Each row of a before or after table is a point. The points were changed in one or more steps. Then noise was added and the rows were shuffled. The steps act on columns, c1 being the first. Name the steps. A step turns or swaps two columns, mirrors them in a line or flattens them onto one, adds a multiple of one to another, or multiplies or shifts one. Angles are multiples of 10 degrees, from the lower column toward the higher: turns from -170 to 170, lines from 10 to 170 but not 90. Use the fewest steps. Two steps may share a column if one is a turn and the other turns, adds or multiplies; they go together, in the order done. Otherwise the lowest column goes first.
In the rows, zero is written as 128.

Before (13 x 2)
[[101  78]
 [152 140]
 [200 136]
 [194 185]
 [117 227]
 [ 98 131]
 [186  94]
 [146 152]
 [ 95  96]
 [173  95]
 [137 123]
 [126  61]
 [126 163]]
After (13 x 2)
[[139 141]
 [129 133]
 [102  79]
 [122 119]
 [148 153]
 [151 169]
 [122 117]
 [167 197]
 [173 191]
 [125 123]
 [105  78]
 [148 162]
 [ 99  88]]
Steps: flatten c1 and c2 onto the line at 60 degrees

Before (12 x 6)
[[101 141 141 144 106  98]
 [162 152  99 123 134  96]
 [139  79 144 110 131 100]
 [127 140 119 119 146 132]
 [152 145 104 151 107 130]
 [136 149 149 146   7 125]
 [136 135  87 139 141 123]
 [160 133 123 142 146 140]
 [105 144  86 139 135 110]
 [139 133 134 141 147 119]
 [122 153 104 119  96 114]
 [141 151 112 123 150 156]]
After (12 x 6)
[[122 114 171 134 124 117]
 [117 141 108  78 122  69]
 [128 139 141 142 115 137]
 [105 107 150 146 150 135]
 [153 118 171 145 127  92]
 [137 140 143 152 162 102]
 [153 112 109 143 149  69]
 [119 113 128 133 109 112]
 [121 109  87 150 242 125]
 [ 98 114 136 133 114 151]
 [ 93 131 160 152 132  65]
 [113 131 148 151 109 182]]
Steps: multiply c1 by -1; turn c2 and c4 by 90 degrees; turn c3 and c5 by -170 degrees; multiply c6 by 2

Before (10 x 12)
[[131 114 122 108 130 121 129 151 126 113 165 135]
 [123 105 129 131 118 143 128 131 129 123 128 144]
 [112 145 138 101 134 140 131 134 129 118 127 142]
 [113 105 118 118 136 138  86 142 108 113 156 101]
 [113 125 126 121 131  99 121 140 108 114 129 125]
 [133 119 130 109 133 139 131 155 127 111 135 140]
 [108 109 133 118 119 132 109 132  97 138 127 125]
 [126 105 115 124  88 133 113 140 123 133 131 120]
 [113 116 116 117 130 140 131 146 119 121 135 139]
 [108 118 142 132 119 136 127 145 104 116 150 121]]
After (10 x 12)
[[128 133 136 160 146 140 131 134 128 118 160 137]
 [129 147 130 138 144 139 130 157 127 111 143 136]
 [128 152 119 120 152 137  85 142 108 113 148 110]
 [128 151 122 134 134 121 129 151 125 113 170 134]
 [126 147 115 117   8 132 113 140 122 133 120 123]
 [129 150 134 123 102 132 108 131  97 137 123 127]
 [128 144 130 111  98 144 127 132 128 123 112 140]
 [128 136 125 132 138  99 120 138 108 115 133 128]
 [128 133 144 119 101 137 127 145 105 116 140 124]
 [128 144 117 128 135 140 132 146 119 119 134 137]]
Steps: multiply c1 by 0; turn c2 and c4 by 140 degrees; add 1 times c4 to c11; multiply c5 by 3; multiply c12 by 0.7
